Every row gives one point. The points of each table are mixes of a few directions, plus a little noise. Count the directions of each table, and those that both share. Where both have some left over, give the other angles between the two spaces (their principal angles), to ten degrees, smallest first.
In the rows, 128 means zero.

First, 6 rows:
[[130 195]
 [126  57]
 [128 154]
 [128 119]
 [128 144]
 [128  99]]
Second (4 x 2):
[[130 181]
 [126  62]
 [128 147]
 [128 120]]
Directions: first 1, second 1, shared 1

First, 7 rows:
[[ 99 107 188]
 [157 142 107]
 [150 139 116]
 [116 117 183]
 [136 138  66]
 [ 96 110 161]
 [145 142  74]]
Second:
[[ 99 119  91]
 [ 89 115  82]
 [183 145 192]
 [144 136 149]
 [123 129 124]]
Directions: first 2, second 1, shared 1

First (6 x 4):
[[155 106  90 133]
 [121  63  93 181]
 [105 157 168 114]
 [170 139 100 103]
 [102 171 177 104]
 [116 127 138 132]]
Second:
[[144 129 114 120]
 [147 131 112 118]
 [149 130 109 117]
 [171 131  93 108]
 [170 129  95 109]
 [ 67 126 179 155]
 [135 126 122 126]
 [ 42 124 201 167]]
Directions: first 2, second 1, shared 1

First (6 x 6):
[[ 95 157 139  86  69  99]
 [ 54  82  89 117 157 158]
 [163 141 115 129 153 146]
 [121 108 108 144 102 132]
 [202 153 179 160 146 107]
 [133 128 138 132 141 127]]
Second, 8 rows:
[[ 71 121 157  93 149  93]
 [144 131 121 141 124 141]
 [164 134 107 149 115 145]
 [171 134 109 162 114 161]
 [194 136  85 124 103 106]
 [103 123 141 103 137 105]
 [162 132 107 137 114 130]
 [ 17 116 199 113 168 143]]
Directions: first 4, second 2, shared 1; angles 60

First (8 x 8):
[[139 124  86 127 162 161 140 136]
 [108 122  72 128 143 145 127 145]
 [116 134 175 130  90  93 116 117]
 [ 74 119  46 128 123 130 116 155]
 [163 141 233 130  98  97 128 100]
 [178 130 133 126 167 164 146 122]
 [173 140 205 127 125 119 138 104]
 [ 73 120  70 127 113 119 114 150]]
Second (9 x 8):
[[ 97 130 169 131  78  83 108 123]
 [128 124  80 127 154 154 135 139]
 [ 73 115  24 127 138 145 120 160]
 [ 66 126 128 130  76  84 101 137]
 [176 128 100 125 185 179 153 127]
 [ 94 123 102 129 113 118 117 139]
 [188 139 208 127 136 129 143 100]
 [178 136 191 128 136 131 140 105]
 [154 132 153 128 134 133 135 119]]
Directions: first 2, second 2, shared 2

First:
[[116 154 119 113 121 129 147 125 125]
 [105 177 112  99 115 130 165 123 123]
 [172  33 160 185 153 125  57 137 138]
 [ 80 232  93  66 100 132 206 118 118]
 [149  83 143 155 140 126  94 133 133]
 [130 123 130 131 129 128 124 129 129]
 [157  66 149 165 144 126  82 134 134]
 [115 156 118 111 120 129 149 125 125]]
Second:
[[160  59 151 169 147 126  76 135 135]
 [122 140 124 121 125 128 137 127 127]
 [144  93 140 149 137 127 102 132 132]
 [133 118 131 134 131 128 121 129 129]
 [115 155 119 112 121 129 148 125 125]
 [142  97 138 147 136 127 105 131 131]
 [ 93 203 103  83 108 131 184 120 120]
 [ 76 241  90  60  98 132 213 117 117]
 [166  46 155 177 150 125  67 136 136]]
Directions: first 1, second 1, shared 1

First (10 x 12):
[[175 141 113 135 192  98 148 139  88  99 119 201]
 [181 130 132 115 118 103 105 127 161 139 138 157]
 [ 54 129 137 145 110 159  96 105 100 147 128 103]
 [205 120 148 125 144  75  79 150 197 126 161 118]
 [168 128 113 122 162 112 180 152 122  98 118 147]
 [140 133 139 115  76 126  68  97 155 172 140 157]
 [104 126 112 128 140 148 190 139  99 106 108 115]
 [ 75 143 121 136 112 158 110  90  70 151 113 175]
 [ 79 118 132 120  74 163 137 119 147 146 125  68]
 [100 110 132 140 151 136 166 162 142  97 131  39]]
Second:
[[156 165 231  95 142 213 173 176  84  92 141 127]
 [141 138 148 117 137 160 168 141 102 108 126 132]
 [ 93 109  82 153 132  74 100 117 157 146 118 109]
 [104 115  93 147 136  89 116 124 146 136 119 111]
 [163 166 243  95 116 201 111 157 108 123 154 141]
 [147 129 112 119 123 144 152 117 113 121 127 146]
 [106 110  78 146 134  89 126 117 144 133 116 117]
 [122 100  36 147 104  66  89  74 159 163 122 149]
 [116 124 126 134 130 115 115 129 138 133 127 120]]
Directions: first 4, second 3, shared 1; angles 30, 90

First (11 x 14):
[[ 48 101 104  74 182  70  59 125 116 147 105 192 219  99]
 [163 123 130 151 112 140 140 134 144 100 137  93  78 129]
 [134 137 134 142 143 127 146 106 109 146 124 126 120 126]
 [106 116 121 136 195  84 115  82  92 151 109 143 137  96]
 [159 142 139 144  93 159 156 139 139 119 140 105  97 146]
 [ 88 157 136  81  87 156 131 159 130 164 131 178 211 163]
 [ 82  89 101  85 145  88  56 156 154 100 120 155 172 105]
 [161 139 136 125  49 180 144 181 173  94 152 102 105 164]
 [143 123 128 141 130 127 131 125 131 116 130 112 103 124]
 [170 160 151 173 127 155 192  91  98 156 132 102  82 140]
 [153 120 128 156 145 120 137 109 123 115 128 101  83 115]]
Second (8 x 14):
[[ 95 119 103 133 133 111 127  75 150 116  89 127 123 127]
 [167 119 126 101  96 147 107 210  83 126 175 110 159 139]
 [167 158 101 142 117 128 126  73 145 202  91 109 106 109]
 [ 93  95 146 127 183  96 114 144 110  81 145 149 134 111]
 [ 98 115 135 103 122 124  97 168 181  93 136 155 142 125]
 [101 135 127 154 149 117 156  57 144 129  92 133 105 127]
 [ 92  95 144 118 134 129 139 169  89  55 159 133 152 154]
 [210 188 142 145  91 172 160 128 124 221 139 109 103 131]]
Directions: first 3, second 5, shared 2; angles 90

First:
[[127 135 136 127 128 127 129 126 120 129 115 136 128 122 133 128 130 125]
 [125 150 153 123 128 125 133 120 105 133  87 153 127 109 145 128 135 118]
 [127 134 134 127 128 128 129 126 121 129 117 135 128 123 133 128 130 125]
 [124 154 159 122 127 124 134 119  99 134  77 159 128 104 149 128 136 116]
 [131 107 103 133 128 131 123 135 149 123 167 103 129 146 113 128 122 137]
 [126 138 139 126 127 127 129 124 118 131 109 140 127 120 136 128 131 123]
 [125 148 152 123 128 125 133 120 106 133  89 152 128 110 144 128 135 119]
 [137  65  54 143 129 137 113 152 195 113 249  54 129 183  79 128 108 157]
 [132 106 103 133 129 131 123 136 151 123 168 103 128 146 112 128 121 137]
 [126 141 144 125 128 126 131 123 114 132 101 145 128 116 138 128 132 122]]
Second, 11 rows:
[[123 167 173 119 127 122 137 114  87 137  54 174 127  94 158 128 141 111]
 [124 153 157 122 127 124 134 119 102 134  80 158 128 106 147 128 136 117]
 [124 155 159 122 127 124 134 118 100 134  77 160 128 105 148 128 136 116]
 [131 106 103 133 128 131 123 136 151 123 170 102 128 147 111 128 121 138]
 [128 127 126 128 128 128 128 128 129 128 130 127 128 129 127 128 127 128]
 [127 133 134 127 128 127 129 126 123 129 118 134 128 124 132 128 130 126]
 [133  93  88 136 129 133 120 141 164 120 193  87 129 158 102 128 117 143]
 [133  92  86 136 129 133 120 141 166 120 196  85 129 159 101 128 116 144]
 [133  94  88 136 129 133 120 141 164 120 193  88 128 158 102 128 117 143]
 [127 137 138 126 128 126 131 125 119 130 112 138 128 121 135 128 131 124]
 [125 151 155 123 128 125 134 120 104 133  85 155 128 108 146 128 135 118]]
Directions: first 1, second 1, shared 1

First, 10 rows:
[[154  96 177  86 140  69 149  89 133 163 144 169 128 138  84 160 179  82
  146 140]
 [116 130 121 136 122 144 124 137 124 114 130 122 114 126 135 111 109 143
  119 132]
 [119 156  91 154 125 166 115 153 129 113 109  97 141 119 161 117 102 155
  120 115]
 [ 97 101 144 127 105 138 128 139 115  99 167 146  65 130 115  84  94 149
  109 148]
 [122 174  71 168 129 178 109 158 132 113  88  78 162 117 178 126 100 159
  122 105]
 [150  63 215  64 133  42 164  73 131 167 173 204  99 143  51 154 191  67
  146 158]
 [ 96 160  78 173 109 194 106 171 120  87 114  86 118 118 175  89  67 180
  105 119]
 [135  83 183  88 128  75 149  95 125 147 162 174  99 136  81 137 163  94
  137 150]
 [153 163  97 140 147 133 121 125 141 150  84  99 188 124 152 162 148 119
  142 106]
 [136 155 100 143 134 144 120 138 133 132 100 103 161 123 152 141 128 133
  132 112]]
Second:
[[127 116 141 119 126 118 132 122 126 129 138 140 117 130 117 126 132 122
  128 134]
 [126  79 185  92 121  84 147 103 121 134 174 178  81 137  79 120 146 104
  129 154]
 [125  62 204  79 118  70 154  94 119 136 189 194  66 140  63 118 152  96
  129 162]
 [130 172  77 161 135 167 110 151 134 123  87  83 170 120 172 135 112 150
  127 105]
 [129 150 102 145 132 148 119 140 131 125 107 105 149 124 151 132 120 139
  128 116]
 [129 137 118 134 129 136 125 133 129 127 120 119 136 127 137 129 125 132
  128 124]
 [132 212  31 191 140 203  95 171 140 118  50  43 208 113 212 142  97 170
  127  84]
 [126  95 167 103 123  98 141 111 123 132 159 162  96 134  95 123 140 111
  129 146]]
Directions: first 2, second 1, shared 1

First:
[[133 115 134 183  44 122 151 120 122 162 124 163 129  95 167  76  99  94
   76 119 132 121 135 117]
 [125 144 108 123 152 116 121 146 130 115 133 109 144 140 107 143 124 126
  150 134 112 126 126 128]
 [118 171 150  42 213 147 122 134 130  67 133  93 104 199  91 192 197 159
  197 165 113 149  94 124]
 [149  68 134 218  88 120 139 120 153 186 109 157 137  73 170  71  86 138
   52  59 176 132 150 168]
 [120 145 163  52 170 158 124 107 120  93 130 121  90 167 118 167 184 153
  165 159 130 141 109 117]
 [113 137 128  39 176 149  96 107 105  99 140 112 110 142  97 178 156 146
  181 166 118 118 133 108]
 [140 108 145 206  38 122 164 122 134 170 117 170 126  96 180  62 101  99
   58 102 145 130 130 129]
 [132 151 107 184 109  99 150 166 143 129 127 119 158 139 128 108 108 104
  117 118 109 133 117 135]
 [124 124 127  71 198 141 100 121 128 107 131 105 120 141  99 172 150 163
  167 133 134 130 132 137]
 [127  96 114 146  75 127 116 105 109 165 131 153 133  74 146 100  88 109
   97 123 136 104 160 115]
 [126 152  98 143 145 106 127 160 134 116 134 105 157 141 106 137 115 116
  147 131 104 126 123 130]]
Second:
[[146 177 172 145  82 120 171 115 125 118 132 100 118 107 169 110 185 100
  107 171 158 157 137  90]
 [142 128 142 140 128 128  89 116 161 174 111 190  84 130 128  96  56 135
  125  98 111 102 161 139]
 [120  89 129 109 177 139 122 134 141 123 123 147 115 163 113 152 126 173
  140  89 133 133 101 173]
 [117 163  81 131  66 110 125 118  92 133 140  74 179  60 116 129 135  65
  110 206 106 115 162  38]
 [117  82 115 111 194 130 105 148 150 130 123 169 113 179  97 153  87 181
  156  66 116 118 104 196]
 [143 168 171 133  96 113 146 103 150 150 117 135  91 107 146 117 146 120
  102 161 146 146 151  88]
 [123 105 150 103 124 163 143  95 117 121 118 103 126 110 140 142 196 142
   96 146 161 152 114 104]
 [150 157 177 154 146 103 148 149 166 130 126 172  80 175 150 109 106 147
  150  91 138 140 125 179]
 [129  85  80 138 113 174  62 117  99 149 125 142 157 101 126  85  66 101
  126 101  95  78 152 133]
 [ 86 121  41 103 157  85 138 174  96  90 157  73 205 133  63 201 132 125
  164 156  92 121  98 118]
 [137 132 150 143 124 141 160 139 111  93 139 103 139 144 162 117 176 122
  133 123 152 149 103 152]]
Directions: first 4, second 5, shared 1; angles 30, 40, 60

First (9 x 32):
[[102 145 116 151 150 191 138 156 100 144 144 123 115 165 190 143  89  80
  179 117 152 125 136 118 152 103 174 204  95 100 133 167]
 [109 166 114 137 105 181 129 132 133 171 149 104 148 147 100 121 167  85
  164 105 121 135  91  92 140 120 118 154 102 129 136 155]
 [121 125 126 134 141 141 130 139 116 126 128 132 119 138 158 135 104 118
  140 128 137 126 142 133 133 121 148 151 121 115 128 138]
 [147 116 137 111 110  83 121 107 149 117 117 131 137  99  84 118 158 162
   91 136 112 131 120 134 110 146  95  73 154 148 124  99]
 [149  84 142 119 162  71 131 127 117  76 104 159 101 110 170 139  76 177
   88 155 142 117 178 175 117 134 147 108 157 121 120 101]
 [131 125 130 125 126 123 128 126 130 126 126 129 128 125 125 127 130 132
  124 129 127 129 128 128 126 131 123 122 131 131 127 125]
 [123 155 122 126  95 146 123 118 147 160 141 107 154 128  72 115 183 110
  137 112 109 138  87  98 127 133  96 114 121 144 134 133]
 [130 111 133 130 150 118 131 132 114 107 120 140 111 129 164 136  92 138
  122 138 140 124 156 148 129 125 149 137 132 118 124 125]
 [140 124 132 118 112 100 123 113 144 125 123 128 137 112  92 120 156 149
  105 130 115 131 118 127 117 139 103  91 144 142 127 111]]
Second, 8 rows:
[[127 137 126 127 117 135 127 125 135 139 132 121 137 127 108 123 147 121
  133 122 122 131 112 116 128 129 117 124 124 134 129 130]
 [128 126 129 129 130 127 129 128 126 125 128 129 127 129 132 130 124 129
  128 129 129 127 131 130 128 126 131 129 129 128 127 129]
 [130 116 131 128 143 121 130 133 118 114 122 136 117 128 154 134 102 136
  123 135 137 123 147 142 129 126 143 133 132 121 125 125]
 [133 101 135 131 159 110 134 138 109  96 116 147 103 129 182 141  75 146
  118 144 146 120 168 158 129 124 159 141 137 113 123 122]
 [126 136 126 126 119 134 126 126 133 138 132 123 134 127 114 124 142 122
  131 124 124 131 116 120 127 131 119 125 126 133 130 130]
 [129 122 129 129 134 125 129 131 124 120 125 132 122 129 140 130 117 132
  126 131 132 126 137 135 128 128 135 131 129 125 127 127]
 [133  98 134 131 165 108 134 139 107  92 115 150  99 129 189 142  68 148
  117 146 149 118 174 161 129 123 164 141 137 110 122 121]
 [117 187 114 122  57 168 117 105 170 199 154  83 184 126   8  99 249  89
  150  93  88 149  37  61 127 138  59 101 111 163 139 142]]
Directions: first 2, second 1, shared 1

First:
[[130 133 121 131 127 127 120 126 134 127 123 129 130 124 119 130 123 129
  125 134 126 128 127 123 123 137 127 130 132 131 140 133]
 [141 156  87 146 117 121  89 120 157 126 100 130 139 109  77 135  97 137
  105 161 121 123 125  94 103 177 119 137 157 144 201 156]
 [118 107 159 115 135 134 158 135 106 130 148 126 120 142 165 122 151 122
  145 104 133 132 132 152 147  92 135 122 106 117  75 108]
 [107  81 199  98 146 141 194 143  78 132 174 124 112 159 213 115 180 114
  166  73 139 137 135 184 171  46 143 113  78 101   7  81]
 [136 148  99 140 120 123 101 122 148 127 110 129 135 115  93 134 108 134
  112 150 123 124 125 105 110 161 122 134 148 139 176 147]
 [125 122 136 124 130 130 135 130 122 129 134 127 128 132 138 127 134 127
  133 122 130 129 129 135 133 118 130 126 122 124 114 123]
 [142 162  76 151 114 119  80 116 165 125  93 132 140 106  65 138  90 139
   99 168 119 120 124  86  96 188 117 138 166 148 218 163]
 [123 118 143 122 131 130 142 131 117 129 138 127 125 134 146 126 139 125
  137 117 131 129 130 140 136 110 131 125 118 123 103 119]
 [127 125 133 126 129 129 133 130 124 128 131 127 127 130 134 127 132 127
  130 124 129 128 129 133 131 121 129 127 123 125 119 124]]
Second:
[[113  95 178 106 141 137 174 139  92 131 160 125 117 150 188 119 164 117
  156  88 136 134 132 167 158  70 140 118  93 109  42  95]
 [139 154  88 145 118 121  91 119 157 125 102 130 137 111  79 135  98 137
  105 158 122 122 124  96 104 174 119 135 156 143 198 153]
 [117 103 166 111 138 135 163 136 100 131 153 125 120 145 174 120 156 120
  149  98 134 134 132 158 152  82 137 121 101 114  63 103]
 [132 138 113 134 123 126 115 125 138 127 119 128 132 122 111 131 117 131
  121 139 126 125 127 117 120 144 125 131 138 132 153 137]
 [130 132 122 131 126 127 122 126 132 128 124 128 130 125 121 129 123 129
  124 133 127 126 127 124 124 136 127 129 134 131 139 132]
 [126 122 135 125 131 129 135 129 122 129 133 128 126 130 137 126 134 126
  133 121 129 130 129 135 132 118 129 126 123 126 115 122]
 [119 110 155 117 135 132 153 133 109 130 145 127 122 140 159 122 148 122
  142 108 133 132 130 148 144  97 134 122 110 118  83 112]
 [146 168  65 154 111 118  70 114 172 124  88 131 142 100  52 139  82 140
   93 176 117 119 123  79  91 200 115 140 172 150 233 169]]
Directions: first 1, second 1, shared 1

First:
[[126 167 134 131  81 143 146 147 104  85  90 123 145 201 156  80 158 162
  137 168 148 176 242 137  71 141 145 131 117  96  81 156]
 [139 135 116 115 130 145 131 152  97 121 113 125 120 112 147 126 154 113
  123 125 126 130 119 125 114 120 122 115 109 113 118 113]
 [126 109 131 133 144 114 119 110 152 149 152 133 125 104 108 150 104 121
  128 115 121 108  89 123 157 127 124 135 142 149 149 123]
 [125 108 130 134 148 114 119 109 152 151 151 134 124 101 107 151 102 118
  125 113 119 105  81 125 161 126 122 132 143 150 153 120]
 [122  90 131 134 164 105 110  97 169 169 172 137 116  77  91 170  86 107
  126  98 112  86  38 122 185 123 115 134 151 164 171 114]
 [136 162 122 120  97 153 144 161  84  91  86 120 135 169 165  88 171 143
  130 153 142 166 205 133  74 130 141 118 103  89  87 137]
 [135 113 122 120 151 130 121 128 125 144 140 128 118  88 123 151 125 108
  122 109 119 105  73 122 149 118 117 122 123 135 143 108]
 [122 109 131 135 146 112 118 105 157 151 152 133 126 108 104 148  99 121
  129 116 122 107  87 125 159 128 123 134 144 152 152 125]
 [128 119 127 129 140 122 123 121 136 139 138 128 126 110 119 141 121 121
  125 118 124 115 100 125 144 125 124 128 131 137 141 120]
 [126 168 133 134  80 142 148 146 103  84  86 122 148 205 156  75 160 163
  136 169 150 179 249 138  68 143 148 131 117  94  81 159]]
Second:
[[123 124  86 156 151 170 145 142 106 131  96  97 115 105 124 136 135 128
  154 112 120  67 127 195 132  89 101 145 123 119 133  93]
 [136 101  97 148 132  70 110 143 105 133 155 165 144 149  93 143  80 119
  153 112 164 139 121 126 155 118 101 125 109 173 113  92]
 [121 115 125 143 139 118 120 101 150 137 149 145 136 134 117 146  91 135
  140 123 128 121 131 127 158 145 124 135 136 155 143 123]
 [109 162 174 136  89 127 128 111 168 123 121 102 121 140 115  89 162 155
   91 151 125 134 147 152 102 131 158 150 181  99 123 189]
 [126 161 165 117  90 124 117 115 134 110 135 143 131 160 146 100 150 150
   98 152 138 173 162 102 109 163 157 119 142 115 110 170]
 [139 127 133 101 140 142 124 145 118 139 126 114 110  80 139 134 157 101
  105 114 115 114  66 116 126 112 128 113 121 110 136 122]
 [145 106 146  57 149 134 176 156 138 108  87 106 156 148 168 115 144 101
  154 157  94 179 174  55  68 131 146 112  75  90 128 144]
 [144 101  74 123 170 153 137 148  76 124 118 148 134 117 155 163 103 108
  173 107 127 114 128 118 145 124  96 107  70 146 130  63]
 [110 155 152 167  97 117  94  91 157 143 164 136 109 117  98 122 128 154
   85 123 141 107  97 164 158 138 137 145 191 143 134 156]]
Directions: first 2, second 6, shared 2

First (11 x 32):
[[ 91 119 123 121 169 146 139 161 135 132 191 123 136 115 140 157 131  98
  148 122 118 148 132 144 126 140 101 126  97 166  96 104]
 [151 126 166 126  78 122 110 113 145 135  84 100 138 121  97  89 149 122
  127 129 109 120 162 160 119 124 148  97 106 154 109 139]
 [171 153 121 184  93 117 124  91  88 145  55 196 113 156 114 108 117 177
   92 135 172  89  64  64 148 107 143 162 179  60 189 182]
 [139 112 150  79  99 113 113 118 165 106 113  55 134 116 123 103 140 115
  141 129  89 140 198 181 106 132 152  89 112 153 105 103]
 [108 123  88  93 173 120 138 135 128  98 168 119 116 131 169 165 100 136
  133 131 130 147 128 112 126 134 124 152 158  95 150  97]
 [179 153 120 178  85 112 119  84  91 139  40 189 110 158 115 103 116 186
   90 136 170  87  71  65 147 105 150 161 188  50 196 183]
 [136 123 103  88 132 108 126 108 134  92 119 105 112 136 153 135 106 151
  124 134 122 134 145 121 120 125 147 138 170  84 160 109]
 [ 93 116 122 110 168 140 139 159 139 126 188 114 133 114 142 153 130  99
  149 123 114 150 140 149 123 142 105 122 100 165  97 100]
 [138 148 179 229  91 164 127 144 101 207 100 201 153 127  62  98 171 105
  116 119 152  94  73 117 148 122 102 116  67 187  90 192]
 [121 106 121  49 137 110 121 125 168  83 150  49 123 115 154 132 119 118
  147 131  89 158 201 176 104 137 147 107 131 133 115  77]
 [ 84 127 115 149 182 157 149 170 118 149 199 160 135 121 138 166 129 100
  141 122 139 141  96 119 137 142  87 141  96 163 102 119]]
Second, 8 rows:
[[130 119  92 105 138 173 118 120 142 163 189 119  95  91 112 113 146 144
  120 114 176 133 157 172 200 131 138 102 191 110 110 163]
 [128 126  98 119 127 183 144 119 127 136 172 122 119 115 108 138 150 148
  131 121 129 122 155 152 171 134 121  95 166  83 108 141]
 [125 130 113 126 127 164 143 121 127 128 151 123 126 125 114 139 143 140
  129 123 120 125 144 140 146 134 121 108 149  95 118 134]
 [125 139 177 154 120  75 138 140 109  87  50 137 165 172 148 149 103 101
  140 144  68 120  92  75  39 129 118 162  48 154 153  86]
 [129 137 181 153 117  56 130 142 114  90  41 138 163 171 156 139 100  96
  136 145  79 124  84  72  34 125 124 171  45 173 158  88]
 [130 120 102 111 138 149 114 122 141 158 176 126 101 100 120 107 137 140
  118 119 173 133 146 163 184 124 142 116 173 127 115 157]
 [126 139 171 155 117  86 145 135 112  88  59 134 168 170 143 152 111 110
  142 144  66 121  99  80  50 126 114 152  57 143 148  89]
 [131 118  94 100 145 141  94 126 149 173 186 123  85  85 122  88 134 140
  108 114 204 140 147 173 200 122 153 119 192 142 120 170]]
Directions: first 3, second 2, shared 0; angles 80, 90

First (8 x 32):
[[141 111 147 165 203 118  95 126 136 161 137 121 112  99 127 114 130 163
  176 138 156 132 123 140 152 148 194 181 185 124 127 152]
 [133 152  92 111  94 175 145 185 140 107 125  93 129 156 163 133 114  87
  120 132  87 172 119 132 126 127 100  90  71  99 138 113]
 [ 83 121 144 122  31 115 183 138 147 120 103 148 129 171 151 127 166  99
  103 151  80 128 114 114 115 110 106 113  94 134 113  87]
 [ 67 108 160 145  23 113 194 158 170 137  95 145 119 182 172 117 189 102
  124 174  65 141 100 115 124 116 138 136 103 128 104  79]
 [166 149  95 108 172 153  97 127 104 112 146 108 136 107 113 139  85 127
  123 100 151 134 143 135 127 133 105 105 118 120 145 151]
 [123  86 185 169 200  62  95  59 120 170 133 169 117  81  87 114 152 196
  161 133 187  76 135 129 143 138 196 203 228 161 113 155]
 [155 147 104  88 145 127 104  82  84 100 145 138 150 106  83 148  89 132
   89  84 164  97 155 123 108 118  72  88 117 146 141 148]
 [154 147  97 114 154 158 110 147 118 115 140 102 132 121 129 134  96 118
  127 114 132 147 134 136 130 134 112 108 109 113 142 140]]
Second (9 x 32):
[[ 89 171 113 171 118  94 106 116 143 153 141  85 138 139 155 123 126  91
  109 140 163 137 107 159  78  97  81 132 113 119  96 100]
 [135  18 134  76 134 149 137  78 134 127 171 115 110 100 124 138 128 152
  209  22 163  89 207 158 174 125 153 116 115 215 127 139]
 [133  35 146  73  72 198 197 197 160 106 149 126  88 142 172 118 180 118
  184  94  60 144 129 122 187 129 225 132  90 161 120 106]
 [117 149 154 170 150  69 110  77 117 150  85 173 144 125  91 130 122 167
  114 173 144 106 135 110 120 150 104 148 182 114 142 148]
 [193 158  86 112 219 170  77 146  99 113 149 100 132  93 107 135  69 141
  136 106 154 148 139 134 143 151 129 114 134 100 161 172]
 [174 161 128  85 152 154 123 163  82  87 163 151 127  98  94 124 138 125
   58 128 123 116  71  95 113 108 180 137 139 118 117 133]
 [115 141 130 127  95 115 142 119 126 121 109 145 139 145 123 133 131 122
  105 141 115 123 128 117 116 126  96 113 118 124 131 120]
 [ 87 154 131 188 111 100 129 138 162 161  98 109 130 158 163 118 137 113
  139 179 119 158 111 141 113 133 108 145 130  97 118 110]
 [109 163 128 151 102 101 133 116 127 130  89 148 145 151 121 134 121 125
   98 168 113 131 125 113 108 135  76 114 127 105 138 124]]
Directions: first 3, second 6, shared 3
